Every row gives one point. Each copy is the shape, with its points in the same order, turned, moved and blurred by noise. Some copies are also mirrored. Which?

Shape, 7 rows:
array([[-44,  14],
       [-35,  60],
       [ 11, -31],
       [ 37,  -7],
       [  6, -32],
       [ -7, -32],
       [ 20, -17]])
Copy 1 (7 x 2):
array([[-13,  32],
       [ 25,  40],
       [-38, -29],
       [  2, -46],
       [-39, -25],
       [-39,  -9],
       [-12, -34]])
Copy 1 is: only turned
Copy 2 (7 x 2):
array([[ 33,  25],
       [  7,  59],
       [  1, -39],
       [-31, -30],
       [  6, -37],
       [ 15, -28],
       [-11, -31]])
Copy 2 is: mirrored
Copy 3 (7 x 2):
array([[-50,  17],
       [-53, -29],
       [ 12,  47],
       [ 33,  16],
       [  7,  54],
       [ -6,  54],
       [ 15,  34]])
Copy 3 is: mirrored
Copy 4 (7 x 2):
array([[ 27, -44],
       [ -7, -70],
       [ 18,  24],
       [-17,  28],
       [ 21,  24],
       [ 38,  20],
       [  0,  22]])
Copy 4 is: only turned

Shape (8 x 3):
array([[ 44,   5,   3],
       [  6,  41, -21],
       [-10,  59, -21],
       [ 50,  49, -13],
       [ -2, -49, -30],
       [  2, -57,   5],
       [-15,  18,  20],
       [-36,  28,   9]])
Copy 1, 8 rows:
array([[ 27,  46,  10],
       [  1,  14, -31],
       [-15,   8, -48],
       [ 26,  53, -35],
       [ 32, -30,  44],
       [ 15,  -8,  66],
       [-31,  16,   8],
       [-42,  -1,  -7]])
Copy 1 is: only turned
Copy 2, 8 rows:
array([[ 30,  39,   6],
       [-21,  16,  23],
       [-36,   8,  26],
       [  5,  50,  50],
       [  4,  33, -69],
       [ 36,  20, -63],
       [  5, -15,  -3],
       [-21, -28, -10]])
Copy 2 is: only turned

Shape:
array([[ -5,  12,  10,  -7,  15,  -5],
       [-37, -20,   7, -21, -13,  -4],
       [-13, -35,  22,  -2, -33, -36],
       [ 28,  19, -24, -30,  17,  -1],
       [ 85, -62, -22,  27, -42,  -8],
       [ -5, -15,  -5, -27, -27, -13],
       [ 70,  -2, -11,  78, -10,  -1],
       [-26,  17, -17, -12, -13, -43],
       [-32,  49,   4, -27,  23,  19],
       [-32,  48,  37, -33, -27,  -9],
       [-25,  51, -21,  23, -21,  19]])
Copy 1, 11 rows:
array([[  5,   5,  -5,  -1,   6, -18],
       [ 20,   5,  15, -17,  40,  22],
       [ 10, -34,  30, -37,  10,  38],
       [-36,  16,  12,  41,  22, -17],
       [-75, -15,  59,   2, -50,  50],
       [-11,  -3,  30,  -7,  32,  17],
       [-66,   2,   1, -18, -79,   2],
       [ -8, -27, -27,  -5,  36,  14],
       [ 10,  38, -23,  10,  40, -40],
       [  7, -15,   1, -34,  61, -39],
       [-37,  35, -42, -33,  23, -15]])
Copy 1 is: mirrored
Copy 2:
array([[ 14,   8, -21,  18,  23,  15],
       [ 37,   4, -43,   2, -10, -17],
       [ 10, -47, -44,  25, -21, -11],
       [  1,  10,   2, -23,  16,  45],
       [-76, -37,  -6,  -6, -61,  13],
       [ 20, -17, -20,  -6, -16,   6],
       [-78,   5, -36,  52, -32,  70],
       [ 45, -11, -54,   2,   1,  39],
       [ 50,  48, -15,   5,  35,  27],
       [ 78,   6,   2,  35,  10,  20],
       [ 27,  49, -37,  30, -26,  56]])
Copy 2 is: only turned
